Rows are points. Each copy is the shape, with its points in the same order, stretched, turned, moved and blurred by noise. Say if it was mirrored as well.
(in the rows, 128 means zero)

Shape, 9 rows:
[[178 107 111]
 [ 87 156  66]
 [129 147  96]
 [207 145  67]
 [ 82 143 145]
 [ 56 148  93]
 [ 99 136  93]
 [143  98 115]
 [184 144  96]]
Copy 1:
[[ 56 166  99]
 [ 97 102 232]
 [ 91 137 169]
 [ 18 210 143]
 [177  79 169]
 [139  61 216]
 [107 102 187]
 [ 81 144 121]
 [ 64 186 133]]
Copy 1 is: only turned
Copy 2:
[[121 116 160]
 [154 199 140]
 [148 161 139]
 [162 125 188]
 [134 160  88]
 [142 209 109]
 [142 169 126]
 [114 136 147]
 [149 118 169]]
Copy 2 is: mirrored
Copy 3 (9 x 3):
[[ 99 104 167]
 [ 65  76  71]
 [ 91  82 112]
 [ 52  32 145]
 [149 144 108]
 [ 98 115  68]
 [ 92 103  99]
 [106 129 148]
 [ 85  64 148]]
Copy 3 is: only turned
Copy 4, 9 rows:
[[112 115  74]
 [240 123 120]
 [179 132 107]
 [165 157  36]
 [148 111 159]
 [220 102 155]
 [189 107 122]
 [118  98  92]
 [147 146  61]]
Copy 4 is: mirrored

Shape, 9 rows:
[[113 124 113  85]
 [114 119 109 195]
 [109 113  98 194]
 [170 162 117 152]
 [140 161 198  84]
 [132 156 138  47]
 [125  87 107 130]
 [135 104 180 122]
 [158 118 180  74]]
Copy 1 (9 x 4):
[[153 117 115  72]
 [100  56 139 172]
 [100  49 127 176]
 [ 88 108 160  70]
 [151 177 212  43]
 [163 156 152   7]
 [125 105  76 128]
 [132 152 148 115]
 [142 193 139  48]]
Copy 1 is: only turned
Copy 2:
[[ 98  98 170 140]
 [146  69  61 100]
 [132  69  60  99]
 [179 141 109 152]
 [159 143 229 113]
 [112 137 225 159]
 [ 86 109 121 111]
 [122 135 171  80]
 [113 171 216 107]]
Copy 2 is: only turned
Copy 3 (9 x 4):
[[171 167 100 123]
 [147  78 151 149]
 [161  69 159 143]
 [141 157 151 204]
 [ 78 185  87 108]
 [145 215  75 122]
 [170 145 163 113]
 [104 141 129  82]
 [107 214 128  98]]
Copy 3 is: only turned
Copy 4, 9 rows:
[[165 126 183  97]
 [106 101  51 143]
 [107  99  51 127]
 [ 81 208 103 149]
 [157 146 164 167]
 [173 163 223 109]
 [107  85 138 106]
 [118  74 126 157]
 [120 118 194 147]]
Copy 4 is: mirrored

Shape:
[[ 85 152 156 107 102 183]
 [ 87 170 175  97 117  93]
 [180  99 177 125  72  90]
 [177 150  79 120 115 185]
 [124 150  90 178  66 144]
 [106 152 133  84  85 111]
 [180 119 140 128  92 168]
 [ 97 125  78 180 147 176]
 [ 81  80 117 161  77  83]
 [170 122  79 148 105 179]]
Copy 1 (10 x 6):
[[109  95  81 121  79 174]
 [ 92  75 152 113 143 183]
 [154 100 180  67  96 123]
 [123 170 113 176  57 109]
 [207 127 119 172  79 170]
 [106 124 148 115 113 192]
 [152 131 122 113  52 100]
 [195 144  54 183 140 122]
 [231 120 112  94 161 178]
 [175 164  97 158  80 116]]
Copy 1 is: mirrored
Copy 2, 10 rows:
[[170 140 189 112 155 126]
 [210  99 172 109  52 166]
 [149 134  55 147  55  84]
 [ 88 167  95  89 181 145]
 [147  87  86 140 162 162]
 [181 136 135 142  87 170]
 [112 162  86 107 146  90]
 [ 78  76 146 125 186 140]
 [142  67  99 226  85 133]
 [ 74 143  78 120 183 123]]
Copy 2 is: mirrored
Copy 3:
[[156 128  67  73  89 156]
 [175 150  60 128 169 158]
 [166 249 152 201 149  92]
 [153 129 140  98  65  46]
 [ 80 159  84 151 127  42]
 [158 171 106 104 167 107]
 [161 190 149 138  77  79]
 [ 72  58  91 121 115 110]
 [ 49 177 113 184 229 130]
 [120 136 150 128  81  53]]
Copy 3 is: only turned
Copy 4, 10 rows:
[[106 175 105 129 170 108]
 [ 87 102  87 108 169  75]
 [158 119 114 115  83  22]
 [209 155 131 168 120 159]
 [144 162 145 226 142 122]
 [111 136  86 155 119  83]
 [194 159 131 135 109  96]
 [114 160 182 174 167 191]
 [ 57 142 151 185 104  76]
 [197 168 155 178 112 152]]
Copy 4 is: only turned

Shape (11 x 8):
[[134 148 115 128 153 154  93 142]
 [135 125 123  93  73  87 118  80]
 [143  83 127 156  67 140 110 161]
 [165 149 115  94  89 156 133 104]
 [ 98 176 126  98 163 144 121 133]
 [137 157 117  90 191 107 111 100]
 [148 165 129  88  89 129 110 155]
 [103  98  97 148 113 163 119 182]
 [140 153 179  95 197 134 135  91]
 [ 91 147 123 165 150 132  92 126]
 [162 117 125 159 108  73 162  91]]
Copy 1, 11 rows:
[[116 169 170 136  97  87 153 151]
 [130  95 175 213 133 147 114 119]
 [191 143 131 125  82  99 130  63]
 [150  94 133 208 123  68 163 123]
 [ 60 149 136 141 104 105 152 161]
 [ 64 157 197 173 156 120 133 213]
 [101 140 118 175  84  85 124  98]
 [146 163 118  85  64  84 156  64]
 [106 150 135 185 184 119 141 249]
 [ 94 155 196  97  76 121 139 164]
 [134  99 196 170 163 111  88 154]]
Copy 1 is: mirrored
Copy 2, 11 rows:
[[167 131 136 134 120 129 162 103]
 [117 235 111 132 136 128 116 171]
 [ 94 148 121  88 113 107 145 181]
 [177 180  92 110 127 125 133 113]
 [157 148 181 119 109 135 124  68]
 [171 173 107 173 159 151 138  73]
 [145 198 130 129 106  92 145 130]
 [104 118 160  76  94 129 141 117]
 [182 139  93 174 174 122 101  50]
 [144 129 179 119 142 138 133 129]
 [139 188  84 117 211 116 142 133]]
Copy 2 is: mirrored
Copy 3 (11 x 8):
[[ 95 110 110 152 139 166 105 107]
 [219 143 177 153 131 144 109 131]
 [177  51 168 149 122 111 184 119]
 [139 138 173 127 138 178 121  93]
 [ 99 157 109 147 115 143  88  90]
 [113 171  94 168 139 198  79 149]
 [127 121 187 167 142 142  98 111]
 [127  55 140 134  78 113 157  88]
 [112 227  66 163 171 164 132 134]
 [135 107  85 139 132 130 105 101]
 [187 147 118 107 137 161 159 192]]
Copy 3 is: mirrored

Shape, 13 rows:
[[ 82 135 121 176  55  86 101 133  92]
 [109  87 169 145 105 133  76 119  74]
 [ 96 114 152 160 115 132 100 119  93]
 [126 135 126 162  69 154 113  95  89]
 [130  91 140 147 112 120 146 120  89]
 [110 153 130 100 108 164 152 155 135]
 [152  92 153 100 127 161 123  94 171]
 [103 140  67  91  93 150 141 143 104]
 [173 155 145 116 159 166 135 124 157]
 [124 151 109  96 135 146 140  98 144]
 [185 131 129 106 139 153 110 135 156]
 [ 92 163 160  48  59 101 159 179  65]
 [158 105 163 130 159 135  79  60 127]]
Copy 1, 13 rows:
[[133 124 153  72 163  62 190 173 171]
 [137  97 183 145 176  77 133 120 160]
 [129 105 150 122 154  95 136 120 170]
 [ 82 109 165 107 141  95 164 137 150]
 [145  77 174 118 153 114 130 150 131]
 [138 140 140 147 117 184 143 137 113]
 [116 109 141 181 116 132  79 106  86]
 [176 133 198 121 107 149 183 138  86]
 [ 95 128  98 145 151 173  90  89 105]
 [129 137 150 114  97 148 110 117 105]
 [128 128 123 160 172 147 111  93  78]
 [196 178 222 124 139 177 157 220 133]
 [100 106 143 135 158  81  67  73 134]]
Copy 1 is: mirrored
Copy 2, 13 rows:
[[222 104 124 210 137 140  47 172 173]
 [119  83 137 131 118 165  34 192 187]
 [150 103 127 131 118 133  56 162 187]
 [146  96 113 164 134 105  28 117 156]
 [135  88 143 162  77 114  91 155 138]
 [149  77 132  88 146 128 142  86 111]
 [ 46 113 123  87 147 111 116 146  81]
 [185  52  57 130 148 119 130  93  88]
 [ 72 129 141  80 122 119 147  54 111]
 [134 110  83  89 125 110 128  77  90]
 [ 56 118 132 108 151 135 151  87  92]
 [233  28 173 109 106 249 121 121  91]
 [ 55 143 108  96 111 136  61 142 140]]
Copy 2 is: only turned
Copy 3:
[[138 172 221 162 123  87 186 125 173]
 [138 109 163 152 100 127 175  94 150]
 [125 129 156 151  98 123 164 112 163]
 [129 116 207 157 100 142 122 151 166]
 [160 148 153 160 120 124 129 113 147]
 [109 111 135 128  97  83  68 143 129]
 [120  38 133  99 146 168  94 108 126]
 [148 127 182  92 108  74  76 142 140]
 [113  69 102 126 134 152  86 160 106]
 [128 100 148  76 122 143  78 144 120]
 [136  49 118  98 142 148  99 148 105]
 [114 204 186 156  82  18 120 135  89]
 [143  57 139  93 130 217 146 119 124]]
Copy 3 is: mirrored
